Every row gives one point. Examples show where two turns around zero, p and q, send a point. Write where each new point lands after one turn and then the other. Backwards means that the second turn is done in reverse. Each puzzle has new turns, and all numbers are rounded.
In the rows, 128 means zero.

Turn p:
[ 90 137 158] -> [116 137  81]
[ 95 144  55] -> [209 137 126]
[143 164 118] -> [134 164 145]
[162  99 186] -> [ 59 105 137]
[124 102 110] -> [144 101 132]
[154 122 141] -> [105 124 147]
Turn q:
[128 148 161] -> [119 164 139]
[144  91 121] -> [128  94 151]
[188 110  70] -> [195  77 142]
[ 97 140 160] -> [ 93 158 121]
[ 83 151 127] -> [105 147  87]
Where do these land?
q, then p backwards: [155 118 137] -> [149 125 107]
q, then p: [ 96 171 159] -> [161 179 116]
q, then p: [108 125 142] -> [141 133 108]
q, then p: [149  82 153] -> [ 88 109  93]
q, then p: [131 145  49] -> [153  92 196]

Turn p:
[144 125 144 124 135 148] -> [142 130 125 103 125 141]
[146 114 114 134 139 135] -> [133 127 104 130 133 145]
[142 124 125 130  75 137] -> [108 119 161 131 140 165]
[125 121 120 136 137 120] -> [132 126 117 140 132 123]
[144 124 158 112 120  86] -> [126  77 139 120 110 115]
[ 31 123 108 116 142 143] -> [113 182 134 138 178  60]
[150 141 126 108 135 114] -> [114 115 116 119 102 129]
[118 126 132 149 127 147] -> [147 146 137 132 140 134]
[151 153 124 141 141 121] -> [136 131 119 139  94 138]
Turn q:
[104 134 143 112  92 142] -> [141 114 135 110  93 103]
[150 139 129 118 128 101] -> [137 109 141 132 156 132]
[125 137 132 110 154 128] -> [120 126 140 114 130 154]
[153 108 160 135 164 106] -> [ 95  98 114 148 149 157]
[120  96  93 158 131 144] -> [120 172  92 134 132 116]
[ 98 161 128 147  92 139] -> [137 143 160 135  97  90]
[162 146 131 145 134 135] -> [142 128 135 164 135 145]
[113 105 108 100 130 131] -> [131 136 109  89 132 129]
Where do these land?
p, then q backwards: [162 114 113 125 140 162] -> [140 103 113 104 158 149]
q, then p backwards: [110 136 123 114  97 122] -> [114 134 161 118 141 122]
q, then p: [145 134 152  98 104 140] -> [124 100 121 116 149 161]
q, then p: [132 126 122 146 155 162] -> [125 166 148 137 121 145]
q, then p: [ 81 126 144 115 119  87] -> [114  98 134 114 147  76]
p, then q backwards: [130 145 111 147 162 118] -> [137 113 125 151 109 160]
q, then p backwards: [138 105 121 126 115  84] -> [105  85 127 112 134 116]
p, then q: [126 139 137 155 132 149] -> [148 120 140 152 124 141]

Turn p:
[110 136 139 128 146 114 144 153 133] -> [148 128 143 114 148 123 126 118 152]
[103 132 128 145 139 131 114 135  86] -> [109 151 134 144 158 154 117 125 143]
[137 103 118 117 133 109 109 119 144] -> [109 102 120 109 130 118 126 144 116]
[133 165 117 123  95 121 121 109 142] -> [141 158 102 123  99 115 119 147 121]
[102 116 141 145 135 122 132 113 133] -> [106 134 123 120 137 119 143 110 146]
[225 130 119 123 151 151 127 122 125] -> [156  88 125 180 129 112 123 137  56]
[114 123 127 106 147 158 141 125 122] -> [138 108 116 136 127 157 135 108 141]
[112 113 117 137 125 130 136 147 160] -> [131 116 143 114 120 120 155 142 151]
[130 112 147 124 115 126 106 131 147] -> [108 113 137 123 108 111 115 131 135]
[115 149 127 132  94 118 149 125  88] -> [133 181 136 119 124 152 121 116 117]
Turn q:
[149 144 150 136 142 123 149 122  89] -> [148 163 137 152 150 133 142 144 113]
[169 124 173 103 117 132 146 113 154] -> [170 104 105 168 138 148 143 122 149]
[126 118 155 135 137 132 121 139 147] -> [116 128 109 152 115 128 129 124 142]
[132 164  82 116 114 145 108 129 111] -> [129 137 134  71 160 134 112 129 131]
[141 108 155 111 128  75 108 120 150] -> [125  82 135 173 139 102 122 139 143]
[ 83 129 133 110  99 126 140 108 119] -> [160 128 148 109  92 107 121 139 140]
[142 124 121 149 154 125 117 143 143] -> [ 93 128 115 139 140 129 134 114 120]
[105 143 105 125 137 130 155 139 132] -> [121 135 138  99 116 123 160 127 126]
[138 136  83 139 106 125 122 149 122] -> [113 116 119  87 144 132 121 142 102]
[118 105 114 123 153 126 149 127 126] -> [115 125 155 132 112 139 147 118 117]
[131 124 149 136 127 159 110 137 103] -> [127 160 117 137 124 150 102 137 134]
[102 117 117 154 123 137 110 111 139] -> [118 131 124 118 105 109 103 103 119]
Where do these land?
p, then q: [ 97 103 145 145 162 107 124 127 120] -> [114 127 156 143 109 113 147  95 152]
q, then p: [157 122 147 120 149 124 123 108 134] -> [115 126 121 152 144 106 152 120 127]
q, then p: [125 140 134 107 143 110 127 113 127] -> [131 119 132 123 135  97 130 112 130]
p, then q: [128 112 122 106 116 143 139 139 180] -> [149  81 118 134 110 148 131 148 117]
q, then p: [120 156 124 149 114 141 141 123 120] -> [155 136 114 122 132 137 111 137 108]
q, then p: [120 138 139 140 158 115  92 134 113] -> [126 144 117 123 150 106 118 134 167]
q, then p: [135 135 102 119  90 177 167 161 121] -> [169 106 130 142  90 185 125 134 110]
p, then q backwards: [137 128 112 117 128 129 108  97 116] -> [145 117 130 156 117 134 122 152 131]
q, then p: [141 119 142  93 109 116 128 126 142] -> [118  97 151 132 121 114 147 134 119]
p, then q backwards: [143 145  89 146 106 131 151 148 116] -> [133 134 139 124 128 129 169 130  83]
p, then q: [105 109 152 166 132 115 108 131 120] -> [118 136 134 138 106  86 143 116 153]

Turn p:
[109 128  98 146  93 102 113 148 140 178 151 101] -> [137 149 144  91  91 127  83 120 100 145 161 113]
[ 83 118 112 111 146 131  84 144 134  99  92 174] -> [ 92  89 119 105 138 159 169  96 162 150 154 122]
[143  88 120 171 156 139 104 128 118 116 127  90] -> [ 92 111 125 137  87 109 121 121 122  99  98  91]
[ 92 150 122 138 208 134 145 173 157 111 119 112] -> [ 92 122 147 132 116 126 172 189 154 169 131  80]
[129  34 178 121 127 156 131 120 136  81 185 160] -> [100  95 173 154  94 137 136  95 150 121  55 205]
[124 121 145 113  78 122 115  90 188 141 114 133] -> [173 166 146 100 134 132 127  74 158 127 119 135]
[173 199 148 121 140  92 131 103  66 180 132  95] -> [133 166 109 175 188 101  67 162  95  99 169 107]
[ 90  96 110 127 108 127 137 114 141  67 152 128] -> [128 104 172 100 105 146 174 116 117 103 116 153]
[174 178  77 131 150  42  73 183 137 115  74 141] -> [ 73 138  77  70 174  48 150 118 113 156 190  92]
[186 129  86  86 129 153 177 173  93 157  82 147] -> [171  73  54 129 161 103 113 160 101 176 113 128]
[125 136 185 144 122 138 123 142 107 105 116 110] -> [ 95 160 121 154 142 156 139 124 109 124  96 123]
[118 116 113  96 117 137 185 100 131 187 124 105] -> [210 113 151 148 127 132  96 138 118 146 129 111]
[139 120 146 170  91 133 169  74  99 131 168 182] -> [164 143 116 180  93 133 132 117 118  86 143 204]
[107 178 152 117 126 186 104 100 145 124 156 114] -> [130 160 138 116 142 184 113 161 176  92 118 128]
Turn q:
[128 173 182 171 120  89 137 152 167 147 112 115] -> [104 117 202 137 147 144 158 142 172  94 118 115]
[130  81  75 187 158 163 110 127  97 170  86  93] -> [156  84 127 136  91 120  74 176 133 148 129 210]
[121  87 121 103  95 110  83  95 111 105 135  89] -> [136 141 107 169 131 131  69  77 138 151 141 122]
[ 66 127 175 143 101 147 157 100 100 148 175 147] -> [ 94 120 119 159 125 198 130 163  84 135 136  80]
[167 112  86 181 127 106 116 115 141  95 156 107] -> [167 102 111 143 141 129 146 116 187 173 145 150]
[122 161  93 166 154 186  61 114  90 105 107 145] -> [171 139  77 147  98 114 118 175 142  80 184 164]
[162  93  93 106 121 105 155  70 111 137 142 145] -> [162 153 127 122 143 132 127 108  91 203 136 139]
[167 115 130 115 115 158 144 152  92 157  80 146] -> [165 124 159  97  75 106 113 136  91 121 113 127]
[ 61 147 170  95 135 142 123 161 166  80  85  91] -> [ 72 161 107 121 132 135  96 122 169  55  74 111]
[163 142 165  91  90 115 159  91 179 178  86 153] -> [127 173 214  67 154 136 113 123 108 139 137  98]
[161 143 131 162 167 170 140 162 134  99 136 170] -> [156 104 102  84 104 136 187 145 139  96 133 141]
[163 139  78  88  91  87 163 159 180 104 153 111] -> [122 129 127  99 164  65 151  95 167 181  99  85]
[104 186 175  86 156  85 160 110  82 135 175 165] -> [109 162 133 174 166 142 198 123  52 104 118  99]
[107 103 104 117 131  87 107 147 122 122 140 151] -> [ 91 135 114 150 107 107 143  99 127 152 139 144]
[ 98 111 143 109 160 171 106 165 150 138 150  92] -> [ 88  78  93 112 143 126  96 121 123  85 118 137]
Where do these land?
q, then p: [128 105 167  78 105 136  95 163 142 131 110 127] -> [123 132 169 115 159 155 136  90 125  74 129 121]
p, then q: [ 90 110 116  74  73 107 190 119 165 189 190 141] -> [166  99 191  96 115 139 152  75  73  93 200  99]
q, then p backwards: [ 89 170 119  93 162 128 140 177  83  93 169 128] -> [185 125 136 178 149 136 146 125  90  78  78 121]
q, then p: [100  94 131 154 148 132 104  73 143 159  86  97] -> [ 77 133  95 120 120 163 115 118 192 139 142 156]
q, then p: [130  94 121 153  94 160 165  79 159 120 134  99] -> [127 114 106 103 130 134  70 134 177 152 102  93]
p, then q backwards: [176 163 149  87 152 117 169  97 128 140 125 178] -> [144 173  71 151 161 105 104  96 125 118 138  82]
q, then p backwards: [183 109 152 145 122 130 105 133  86 133  99  88] -> [123  77 119 112 106 137 156  72 129 162 149 124]
q, then p: [144 174 126  74 142 121  98  93 167 169 146 103] -> [ 64 113 173 167 153 100 131 158 153 113 154 119]
q, then p: [137 116 149 155 156 110 127  88 144  99 190 145] -> [167  95 125 155  88 129 123 179 165 115 115 135]
q, then p: [ 99 113  67 142 122 101 119 142  91  68 121 100] -> [160 158  91  90  81  93 141 103 129 134 177 107]
p, then q: [114 161 146 180 127 112  84 142 120 101  82  93] -> [128 143  88 170 169 119 109 178 133 120  83 109]
p, then q: [158 100 112 175 149 154 181 178 155 146 112 200] -> [109 119 185 106  99  82 133 162 135 219 145 113]
q, then p backwards: [116 157 108 154 113 157  89 179  80 116  99 165] -> [142 129  83 209 159 134 154 100 133 134 154 133]

Turn p:
[152 107 157 139 149  47 108 160 177 139 155 116 118 151] -> [128 103 175 115 146 131 191 124 126 125 118 122 210 113]
[131 153 151 128 137 126 110 148 129 122 123 120 164 157] -> [127 122 111 111 146 156 115 106 110 132 111 131 152 102]
[136 105 117 108 138 159 147 124  97 110 154 131 156 116] -> [148 112 115 127 122 128 116 102 130 139 144  86  88 135]
[150 133 142 155 117 134 123 125  95 142  93 174 148 148] -> [120 113 107 123 143 113 120 111  83  83 115 156 106 122]
[110 141 132 177 168  69  97 130 114 118 145 150 121 135] -> [120 125 133  61 142  82 163 126 116 143 104 146 154 122]
[110 113 131 105 148 100 175 150 118 126 118 119  93  90] -> [131 130 173 124  82 118 133 105 150 143 167 148 131 147]
[154 140 111 105 108 153  97  70 201 135  79 116 151 106] -> [133 175 113 174 135 152 103 149 177  68  72 111 141 138]
[125  93 119 123 104 157 156 162 146 116 104 108 135  64] -> [134 140 154 170 142 120  82 103 162 125 175 121 129 164]
[136 142 123 122 117 137 117 158 141 151 137 131 150 105] -> [161 131 139 137 151 142 106 127 114 132 123 129 142 148]
[127 120  99 126 130 105 102 152 112 143 116 119 136 111] -> [152 118 119 102 138 128 125 133 137 116 145 141 150 160]
[ 92 132 127 106 117 160 161 118 165 145 125 165 124 141] -> [ 91 147 145 163 109 154 121 131 106 142 103 124 102 159]
[ 31 125 108 117 113 138 114  33 120 133 155 106 136 153] -> [ 90 154  36 142  84 119 156 158 153 189  90 111 113 157]
[146 120 123 164 172 150 113 134 106 149 149 101 154 157] -> [143  75 108 107 172 138 140 120 145 147 109 133 107 110]
[137 141 156 136 121 124 110  89 103 137 144 115 132 109] -> [160 126  99 141 114  94 129 132 129 134 109 132 132 102]
[158 154 133 131  99 126 224 138 121 101 140 156  86 161] -> [108 164 176 148 112 143 165 119  80 127 177 138  72  83]
[153 131 120 106 110 162  95 158 104  81 111 121  43 145] -> [104 114 147 105 110 131  83 202 129 104 186 120 121  86]
Turn q:
[109 123 109 154 155 121 208 134 123 112 174  89 103 110] -> [132 114 124 117 169 103 177 122 141  68  87 117  80 151]
[117 150 185 112 156  95 108 114 177 137 141 146 117  97] -> [130 118 148 174 156 112  92  73 113 134 156 144 137 164]
[109 143 147 101 149 119 178 144 146 139  87 167  89 112] -> [175 145 183 107 150 101 114 113 114 102 152 104 142 152]
[130 126 143 107 167 119 105 124  87 162 136 143 100 112] -> [127 116 144 131  94 106 104 126 102 149 113 110 121 178]
[154  87 142 139 184 149 106  78 144  97 131  95 158 149] -> [136  89 114 184 135 196 122 161 111 129 125 144  88 132]
[109 107 129  98 123 106 103 145 126  89 119  94 176 147] -> [149  83 106 127 108 161 129 118 183 143 145 142 129 113]
[162 109 154 124 110 168 114 177 119 135 134 114 119 127] -> [104 124 150 151 118 123 108 153 158 133  95  94 151 101]
[167 102 109 185  84 141 145 146 127 164  99 133 135 119] -> [121 196 127 110 137 152 128 139 126 132  71 121 147  92]
[152 154  80 123 128 146  72  88 120 136  63 132 105 133] -> [119 165 136 122 101 166 160 161  89 187 173 113 144 142]
[114 117 127 172 105 126 103 141 111 121  91 173  86 155] -> [146 163 175 118  97 107 144 147 110 154 117 170 143 100]
[150 131 168  71  89 127  65 107 129 157 123  99 124 134] -> [ 78 121 139 153  82 152  89  93 137 168 165  96 130 114]
[132 116 116  97 100 147 179 107 123 113 148 129 146 133] -> [121 124 107  95 146 126 111 143 141  95 146 109  90 102]
[131 162 142 147 163 108 142 146 123 129 151 114 163 159] -> [141 112  89 156 109 125 138 121 130  79 118 144 151 146]
[ 98 103  76 169 121 159 163 130 145 133 155 121 145 141] -> [128 111 101  94 167 131 167 141 106 109  89 138 120  87]
[105 166 112 149 107 137 123 115 107 126 138 124 148  95] -> [ 84 135 108  94 140 125 142 130 134 127 133 155 143 152]
[110 152 109 100 106  81 135 152 140  98 158 175 135 125] -> [157 132  95 113 139  62 123 107 155 137 164 147 131 122]
Where do these land?
p, then q: [117 128 121 105 103  75 128 102  84 159 134 198 122 108] -> [140 175 106  99  62 103 133 140 169 104 146 131  98 103]
p, then q backwards: [168 164 119 118 127 135 134 165 107 123 137 132 151 101] -> [118 101 133 110 137 109 160 113 156 136  92 163 133 136]
q, then p backwards: [139 122 141 153 139 178 112 133 164 153 127  69  63 128] -> [147  99 160 131 127 130 162 128 205 130 164 159 118 171]
q, then p: [123 154 110 133 131  48 129 106 129 108 138 158 130 131] -> [146 157 138 110 122 130 187 163  94 105 114 120  96 120]
p, then q backwards: [185 107 134  95 110 141 144 156 128  89 122 128 126 150] -> [134 135 152  85 119 157 158 106 163 136 109 105 125 166]
q, then p: [139 129  81  96 137 118 133 159  98 124 102 117 143 153] -> [158 140 135 163 148 177 136 133 139 115 165 112 132 129]
q, then p: [ 94 142 130 145 123 182 149 150 148 111 145 112 104 159] -> [116 129 153 128 113  95 121  62 141 146 158 112 137 134]
q, then p backwards: [108  97 144 157 112 146 131 139 173 171 158  78 133 126] -> [149 121 179 148 160 140 136 124 164 127 119 137 172 177]
p, then q: [109 124 139 150 113  85 152 116  86 116  95 136 142  95] -> [134 156  84 117 120  99 127 110 114 129 168 157  92 132]
p, then q: [ 91 123 175 142 162 148 111 113 123 129 170  80 116 156] -> [138 134 133  86 159 159 112  82 104 159  82 101 146 126]
p, then q backwards: [130 135 122  64 141 124 138 151 141  98 101 143 140 102] -> [136 135 170 100 118 112 146 122 106 166  79 120 133 130]
p, then q: [117 136 138 146 114 177 127  71 155 150 142  72 128 139] -> [144 161 143 125 175 139 173 121  97 144  88 124 176 130]
q, then p: [148 118 106 124 171  98 156 115 112 125 117 197 148 123] -> [164 111 134  78 140 158 137 163 102  82 142 125 126 101]
p, then q: [125 105  92 135 117  97  90 111 102 105 127 185 146  90] -> [160 123  94 141  75 125 161 114 168 122 170 118  99 128]
q, then p: [129 134 167 157 120 168  86 131 170 160 107 116 127 159] -> [135 122  89 146 150  78  85  83 119 151 113 138 112 138]
